Each row of a before or after table is a point. One or more steps were done to the points. Then noise was added and the rows were shuffled. The steps act on how far a point lies along the listed directions, d1 being the first. What was done? A step turns or swaps two directions, mirrors them in a line or flattens them onto one, adds a multiple of one to another, or multiplies one. Angles are multiples of 10 degrees, from the lower direction toward the higher: turns from -170 to 170, lines from 10 to 170 but not 90. Use the fewest steps. Two steps may share a direction if one is a turn and the other turns, adds or multiplies; they go together, in the order done. Otherwise the lowest direction goes first.

Directions:
(1): [ -7 -37]
(2): [-37   7]
Before (14 x 2):
[[ 33   4]
 [-10  -5]
 [ -7 -16]
 [-30 -16]
 [ -6  -1]
 [ 14  11]
 [ -2 -22]
 [  4 -17]
 [ -9 -14]
 [  1  42]
 [-16  -3]
 [ 11  21]
 [ -1  -4]
 [-20  -8]]
After (14 x 2):
[[-80   6]
 [ 23   5]
 [-20  -3]
 [ 36  -1]
 [-16  20]
 [-18   1]
 [ 19 -10]
 [-46   7]
 [ 95 -13]
 [  5  -9]
 [-27   2]
 [-13  -5]
 [  0  -2]
 [-54   5]]
Steps: multiply d1 by 0.4; multiply d2 by 3

Directions:
(1): [ 17  24   6 -24 -28  46]
(2): [ 20   4  41 -16 -23 -38]
(3): [-45  33  -7 -30   1 -15]
(4): [ 32  46  -9  10  30 -11]
(5): [-23  22  27  48 -14   9]
(6): [ -7  -7  41 -15  43  20]
Before (12 x 6):
[[ 55  -1  15 -20  15 -33]
 [ 29  -5 -35  28  -3 -15]
 [-15  41 -31   8 -26 -52]
 [ -4  -2  19  23   8  -8]
 [ 11  37 -19 -17 -21  -1]
 [  5 -16  28  16  18 -12]
 [ 82 -51  20   1 -15 -25]
 [ 24  52  -1  25 -11   0]
 [  0  -9 -39  30  18 -33]
 [-26  35 -23 -14 -19 -24]
 [ 25 -21  44 -18 -15 -44]
 [ -6  -2 -24  20 -22 -35]]
After (12 x 6):
[[  2   2  -8  36   1 -46]
 [ 12 -18  -1  -8  20 -10]
 [ 21 -38 -35  78  17  59]
 [ -9  25 -57 -18 -11 -48]
 [  6 -24   2   7  32  -2]
 [  6  38 -24 -10 -18   5]
 [ 44  34 -25 -16   1  -8]
 [  6  10 -32  39  41  32]
 [-21  29 -31 -27 -15 -28]
 [-15 -33 -43  10  34  34]
 [ -5  -6 -34  13 -16 -34]
 [ 23   4 -16  45 -13 -17]]
Steps: add 0.3 times d3 to d5; turn d2 and d5 by -150 degrees

Directions:
(1): [ 28  22  -7 -24  11  -5   2 -37  38 -24  50]
(2): [-30  17  42  29  26  10  -6 -30   4 -44 -21]
(3): [  7  18 -17  22  19  -4 -47  32  53   8 -18]
(4): [ -8   7  50 -50  13  20 -36  12  -8  26  11]
Before (8 x 11):
[[ -2   6   0  15   6  -4  -2 -18  21 -29   0]
 [ 25  -5 -11 -39 -13   2  11  22  -3  51  20]
 [ -5  32  52 -38  27  12  -7 -18   2 -10  16]
 [ 26   0 -12 -50  -4  -6  37 -25   0   1  36]
 [ 25  -8 -25 -24 -24 -22  -3   0  -6  31  22]
 [ 16  -5 -27  26 -33 -10  67 -26 -38 -33  19]
 [-19  24  35  -9  15   4  -9  -8   4 -17  10]
 [  5  -6  -6  28 -11 -13  29 -34  -4 -37   0]]
After (8 x 11):
[[  5  12  18 -51  -6   1   3   0  -9  13  43]
 [ 46  10 -95  63 -25 -30  26  20  38 -18   6]
 [  3  26   6  16  18 -15 -41 -15  40 -13  -4]
 [ 36 -12 -60  26 -27 -29  32 -13  17 -15  16]
 [ 17  -5 -19  -7 -13 -11  28 -29   6 -22  29]
 [ 42  39 -23 -33  31 -10 -17 -19  83 -16  40]
 [ -7  31  35   2  35  15 -39  11  42   7 -14]
 [ 27  30  37 -92  14  10 -14  -6   8  26  59]]
Steps: multiply d1 by 2; turn d2 and d3 by -130 degrees; multiply d4 by 1.6
